Each wall is flat, endless, passes through zero and stands at right angles to its row. A trip goes straight from one point to another. List the walls that it crosses, first one first.

Walls:
(1): [ -1 -26  48]
(2): [-51  21   6]
(3): [-13 -53   7]
Trips:
[ 60 -20  32] to [-30 -28  27] -> 2
[-19 -20  39] to [-22  48 -17] -> 3, 1
[-22  19 -11] to [  7 -12  -1] -> 3, 2, 1
[ 51 -34 -32] to [ 10 -24  51] -> 1
[-12   1 -23] to [-38  24  11] -> none

Walls:
(1): [-31 -12   2  -3   4 -29  11   4  -7]
(2): [-39 -14 -14 -60  13   8 -23  -9   7]
(3): [-21 -12  13  13 -22 -16  16  19  10]
(4): [ -9   6 -13  16   2  20   4 -39  -7]
Trips:
[  4  -7 -37  12  -4 -13  -9 -22  29] to [ 12  11 -11  -3   4 -19 -26  -2   4] -> 4
[-13  11 -20   7 -15  24 -26 -19  16] to [-13  -7  -7  29   1  29  20 -11  -2] -> 2, 3
[ -3 -35  -6  -9  22  11  19 -22  -5] to [-14   7 -23 -13   6 -13  16  17  19] -> 3, 4
[ -7   0 -15 -14  10 -23  10  -8 -24] to [  8  18  28  -4   0  10  26 -21 -19] -> 2, 1
[ -7   0  30  -3   1 -37  30  20  -4] to [ -5 -18  10   0 -11  11  15  27  -6] -> none
[ -7 -13 -43  18  19   6  10  -4  -1] to [  6 -46 -24  24  19   4  -2 -14   0] -> 2
[ 23 -10   7  34 -22  15   1 -17  -3] to [ -7  -1 -29 -26  23  15  11  16  47] -> 3, 2, 4

Walls:
(1): [-16  19 -29 -43 -58 -30  22  16 -27 -25  17 -29 -10  -2]
(2): [ 25  19 -26 -17   5 -27  -3  -1   3 -13 -34   4  15  -6]
(3): [ 18 -30   9 -37  14  24 -12  46  22  -1 -21 -19   0 -29]
(4): [ 33   3  30 -11  -2 -15  21 -31  45   1  19  -6  18 -33]
(5): [-11 -21   7  13  -9  -2 -31  22  27  46 -33 -17  21  -7]
(6): [ 22  16   0   4  -7  15  -5  14 -56 -37   2 -16 -18  -5]
Trips:
[ 10 -40 -50  40  -4   8   9  -1 -46  14 -15  -4  23  29] to [ -1 -18  24  18  -7  -6  -2   1 -16  -2  22   6  43  -2] -> 2, 4, 6
[-14  -5  15  53 -19   2 -11  -7   6  13 -28   8 -40   1] to [ 19 -33 -16   4  35  26  -5  14 -34  20  -6  22 -16  27] -> 6, 3, 5
[-35  -2   2  -8  21   1  19 -27  -2 -21 -42   5 -28  -8] to [  5 -27   4 -32  10 -15 -42  25  34  -8  -2  22   0  37] -> 3, 5
[ 17 -10   6   8  40 -13 -31  -6   6   2 -20   5   9  15] to [  2 -14 -16 -30  31   3  39   7 -59  -9   8  17  12   5] -> 6, 5, 1, 3

Walls:
(1): [ 47  -6 -50 -14  11 -16  -7  -1  24 -26 -16  12 -27 -28  36  -6  23   7
 -10 -16  45  30  -6  23  12  16  -6  34 -21  27  -4  -1]
(2): [ 21 -20  -9  -4 -12  -9   3  42  42   7   8  -4 -25 -21   0 -25  -3 -12
 -14   1 -10  -8  -6 -27 -13  11 -17  -5 -22  20 -23  -8]
(3): [-32  33  18  -7  18   5 -11   2  14   6  -5  32  19  37   0 -11 -22 -20
  -8  -6  13   4 -12 -21 -17  27  12  27  38  11  34  29]
(4): [-30   6  -6   1 -12   7  33 -29 -13  45  -6   2   9 -21 -15 -25  20 -17
  20 -10 -23 -10 -24 -37 -15 -13   9 -18 -10 -17  -3  -8]
Trips:
[ 39  -2 -27  -1 -35  -1 -11  -7  32  -8   8   2 -11  -2  41  20  -7  16
 -32 -18  -9  14 -20   5   9  11 -14  -1  17  16  -4  -3] to [-15   1  17 -57 -29  -5 -17  14 -29  -5 -17 -27 -22  50   3  -3   7 -14
  48 -10  19 -11 -18  -6  23  -3   0   9  19  25  22   7] -> 3, 2, 1
[ -4 -44  23  -1 -29   0 -16 -10  21   9   2  -5  -6   2  45 -11  -4 -13
  15  39  11  -8  -6 -32 -20  22   7 -23 -23 -25 -13  -8] to [-16  -8 -16  13 -19   0  -2  17  16 -40 -14 -11 -30  -9 -36   9  23 -10
 -22  18  13  19 -21  11  14  -5  -2 -53 -15  -9   0  24] -> 1, 4
[-11   7  30 -24  12   7 -29  20  23 -12  -3  23  -5  42   7 -27  21 -12
   7  25 -39  -5 -29  15 -36  16  -7  51 -25  -9 -40  18] to [ 16  13  25   6  13 -12 -25  11  21  38  27 -40  10 -33 -37   5  23   7
 -19 -21  -2   1   8  -8  31 -11   7  -5   2 -13 -51 -27] -> 3, 4
[ 16  15  -8  22  -9  32 -20 -20  20  -5 -29 -49  14   2  -1 -14   2  -7
  -6   4 -11 -14 -12  39 -11 -11 -24  -7 -27 -21 -23 -17] to [ -5 -25  -9  11  15   2 -13   9 -50 -19   5   9 -12  12  -9  28   7  -5
  -2  36  11  18 -28   9 -15   4 -11  22 -35  -5   9  14] -> 4, 2
[  7   8  19   1  45  -2  -4 -31  29 -15 -23  -7   5  22 -25 -11 -10  -1
  15  -9  14  10 -19  31  -2  19  13 -21 -20   2  -6   6] to [  3 -17 -31  30   0  29  40   0   2   2 -16  13 -16  13  11   1  11  14
  34   8 -10  -3  24  17 -14   7 -12  -8  -8  -1  -1 -23] -> 3, 4, 2
[ -7   3   8  21 -22  10 -56 -38 -14  16 -20  -9  10 -12  10  17  14 -44
   5  -3   8  29  -2  12   6 -29 -31  18 -13   2  17  -1] to [ -4 -15   4  25  25 -13  18  27  16 -16  17  -3 -21  32   3  10 -15  12
 -35 -14  10  -2  11  -4   7  17  15   6   5  26 -22 -10] -> 4, 3, 2
[  1 -11  31 -10  19   3  -9 -18   6   2  59 -32 -60  36  17   6 -12  -9
 -20  20 -20 -10 -11  26 -21  -3 -37 -33   9   5   3 -17] to [ 20 -26   6 -16   3  -1  -2  -7   7 -18   0  12 -27   8 -39   6 -24 -13
 -19 -22  -9   0  17   4  35 -19  -7  38   4  27   0 -47] -> 1
[-15  21   1 -24  -2  12  29 -25   1  -8  -5 -13  11  10  -1 -19   4  -5
  -1 -12 -10   4 -25   0 -13  -7   5  13  28  20 -13  26] to [-19 -23 -13  10   7  19 -12 -23   1 -20   3   0  28 -10 -12  23 -24 -14
 -20 -25   5 -38 -16  12  28  26 -12  10 -20   4  -4  17] -> 4, 1
